Every row gives one point. The points of each table are mixes of a few directions, plus a little noise. Count the directions of each table, and those that both share. Where both have some left over, give the other angles between the two spaces (their principal angles), to ten degrees, smallest first.

First (5 x 2):
[[ 6.4 -2.8]
 [ 4.9 -2.1]
 [-4.6  2.0]
 [-2.4  1.0]
 [-4.4  1.9]]
Second (5 x 2):
[[ 0.9 -0.4]
 [-3.2  1.4]
 [ 7.6 -3.2]
 [ 1.3 -0.6]
 [-6.5  2.8]]
Directions: first 1, second 1, shared 1

First (9 x 6):
[[-2.7  4.5 -2.9 -2.8  5.9 -1.4]
 [-3.7  0.6 -2.4 -0.7  2.0  0.1]
 [ 3.8 -7.6 -3.8 -0.9 -1.8  2.7]
 [-0.2  1.5  5.4  1.9  1.8  3.0]
 [-0.9 -1.6  1.5  1.9 -2.7  0.7]
 [-1.4 -4.8 -1.3  1.3 -2.5  2.3]
 [ 4.0 10.4 -2.8 -5.4  4.0 -9.3]
 [-5.1  1.6  3.0  3.2 -3.6 -1.0]
 [ 6.2 -4.7  3.3  1.5 -3.1  3.0]]
Second (8 x 6):
[[ 3.3 -0.3  3.2  0.6  0.6  1.9]
 [-6.9  0.7 -6.5 -1.2 -1.2 -4.0]
 [-0.1  0.1 -0.1  0.0  0.0 -0.1]
 [-1.7  0.2 -1.6 -0.3 -0.3 -1.0]
 [-5.2  0.5 -4.9 -0.9 -0.9 -3.0]
 [-3.5  0.4 -3.4 -0.6 -0.6 -2.1]
 [13.3 -1.4 12.6  2.3  2.3  7.7]
 [ 0.8 -0.1  0.7  0.1  0.1  0.4]]
Directions: first 4, second 1, shared 1

First (10 x 12):
[[  1.6  -0.7  -2.4  -5.0  -1.3   1.7  -8.9  -6.0   3.2   1.2   2.8   1.2]
 [  2.5  -1.1  -5.7  -4.5  -2.7   0.8 -11.4  -7.7   2.8   3.5   2.5  -0.7]
 [ -0.2  -1.3   1.5  -4.6   0.8   3.6  -7.2  -4.0   4.2  -1.2   1.1   2.0]
 [ -1.5   1.9   5.8   1.6   1.9  -1.3   9.7   6.5  -2.0  -4.0   0.9   4.3]
 [  1.0   1.5  -3.7   4.8  -2.6  -5.4   4.7   3.9  -4.2   2.5   0.5  -0.6]
 [ -3.8  -0.7   5.3   5.2   2.0   0.1   3.9   7.8   0.4  -3.0  -3.1   2.6]
 [  2.5   0.6  -5.9   0.0  -3.1  -2.9  -2.6  -2.6  -1.6   3.7   1.9  -1.5]
 [  1.2  -0.1  -4.0   2.3  -0.1  -0.4   3.7  -2.2  -3.5   3.0  -3.6  -8.4]
 [ -3.8  -1.7   5.3   3.0   2.4   2.2  -0.4   5.0   2.6  -3.1  -3.2   2.4]
 [  0.5   1.7   3.6  -2.7   2.7   1.7   8.3  -0.7  -2.0  -2.7   0.3  -1.4]]
Second (8 x 12):
[[  3.7  -2.2   5.2   5.5   0.0   3.5  -1.7   1.7  -0.2  -2.8   3.7  -3.2]
 [ -0.6   3.9  -8.5   3.8   2.5   0.0   2.6  -2.2   8.1   0.3 -10.1   6.5]
 [ -4.9   0.8   0.2  -4.8  -0.4  -0.8   0.2   3.7  -6.0   1.6   0.6  -1.1]
 [  0.7  -2.1  -6.1  -7.9   1.6  -1.0   2.8  -7.2   1.4   0.3  -0.6   4.0]
 [  3.3   4.8  -0.1   3.5  -1.0  -6.7  -0.5  -1.5  -4.0  -4.3  -6.9  -3.6]
 [ -2.3  -2.6   0.5  -1.8   1.1   4.5  -0.1   1.4  -0.6   1.6   2.2  -1.0]
 [ -5.0  -1.7   2.5  -2.1  -1.6   2.0  -2.2   1.9   1.8   6.8   3.0  -3.4]
 [  5.2  -0.8   6.4   3.8  -2.2  -1.5  -1.0   2.3  -0.5  -3.5   8.1   1.8]]
Directions: first 4, second 6, shared 1; angles 30, 60, 60

First (11 x 20):
[[ -4.3  -1.0   3.4  -1.1  -1.1   6.3   4.0   2.5  -1.2   6.2   2.3   3.2
    4.1   0.3   1.1  -1.2   0.0   1.7  -2.3   1.3]
 [  6.7   0.1  -7.4  -1.1   3.8  -9.7  -8.0  -4.3   9.2 -11.5  -1.5  -4.5
   -4.3   3.7  -5.7  -0.2  -0.2  -2.0   1.1  -3.0]
 [  3.2   0.1  -3.6  -0.3   1.7  -4.7  -3.8  -2.1   4.2  -5.5  -0.8  -2.2
   -2.1   1.6  -2.6   0.0  -0.1  -0.8   0.7  -1.4]
 [  7.5   1.2  -6.8   1.0   2.7 -11.1  -7.7  -4.5   4.5 -11.6  -3.3  -5.4
   -6.4   0.8  -3.4   1.5  -0.1  -2.7   3.3  -2.5]
 [ -1.4   0.1   1.8   0.4  -1.1   2.2   1.9   0.9  -2.7   2.7   0.1   1.0
    0.7  -1.2   1.6   0.2   0.1   0.5   0.0   0.7]
 [  5.4   1.0  -4.5   1.2   1.6  -8.0  -5.3  -3.2   2.1  -8.0  -2.7  -4.0
   -5.0   0.0  -2.0   1.3   0.0  -2.1   2.7  -1.7]
 [ -1.6  -1.0   0.3  -1.6   0.6   2.2   0.6   0.6   3.2   1.4   1.9   1.3
    2.4   2.2  -1.4  -1.3  -0.1   0.9  -1.9  -0.1]
 [ -6.8  -0.4   7.1   0.4  -3.4   9.9   7.7   4.2  -7.5  11.2   1.9   4.7
    4.8  -2.7   4.8  -0.3   0.3   2.1  -1.8   2.8]
 [ -3.4   0.7   4.9   1.9  -2.9   5.1   5.1   2.4  -8.5   6.9  -0.3   2.2
    1.2  -4.0   4.9   1.1   0.3   0.7   0.5   2.2]
 [ -3.7  -0.2   4.0   0.3  -1.9   5.5   4.4   2.3  -4.4   6.3   1.1   2.7
    2.7  -1.6   2.8  -0.2   0.1   1.1  -0.9   1.6]
 [ -1.6  -0.6   0.9  -0.9  -0.1   2.4   1.3   0.9   1.0   2.0   1.3   1.2
    2.0   0.9  -0.2  -0.8   0.0   0.8  -1.4   0.3]]
Second (8 x 20):
[[ -0.8  -3.6  -0.2   1.3  -1.2  -2.8   1.6  -0.8   2.1  -0.3   1.6  -1.9
   -5.2  -2.4   1.2   1.5   1.7   0.9  -2.4  -1.2]
 [  2.2  -0.6   1.7  -2.1   0.1   3.5   3.0   5.0   0.1   3.7   1.2   1.2
   -2.8  -0.4   0.5   3.1   3.5  -0.1   0.9  -2.7]
 [  0.5  -6.1   5.4  -2.0   2.4   1.2   1.1   1.8  -5.7   4.6   1.4   1.0
    2.3  -7.9   3.9   1.4   1.7   0.7   2.1   0.7]
 [ -4.0   5.0  -1.4  -3.5   1.9   6.0  -2.0  -2.1   2.5  -1.9  -1.0   5.0
   11.0   8.5  -4.6  -6.8  -4.6  -0.5  -0.9   3.1]
 [  5.1   4.8  -4.0  -0.9   3.4  -3.7  -7.6  -2.1   1.2  -6.5  -3.3  -1.2
    4.4   3.9  -4.1  -1.9  -3.0  -2.3   4.4   0.4]
 [ -5.4 -11.3   2.5  -2.1   1.2  -2.6   4.6  -5.3   0.0  -3.2   1.8   0.7
   -7.7  -8.3   4.1   0.0   3.3   0.8  -4.4  -0.3]
 [ -4.0   5.9  -3.4   4.5  -5.3  -0.4   3.4  -3.6  -1.0  -4.3  -3.4  -0.3
   -7.1   3.5   0.6  -0.3  -1.0  -1.2  -2.3   0.7]
 [  6.5   5.9  -0.7   4.9  -2.5  -1.2  -4.2   7.1   0.8   7.8   1.8  -4.5
    5.1   3.0  -1.7   2.9  -1.6   1.7   2.8  -0.6]]
Directions: first 2, second 6, shared 2
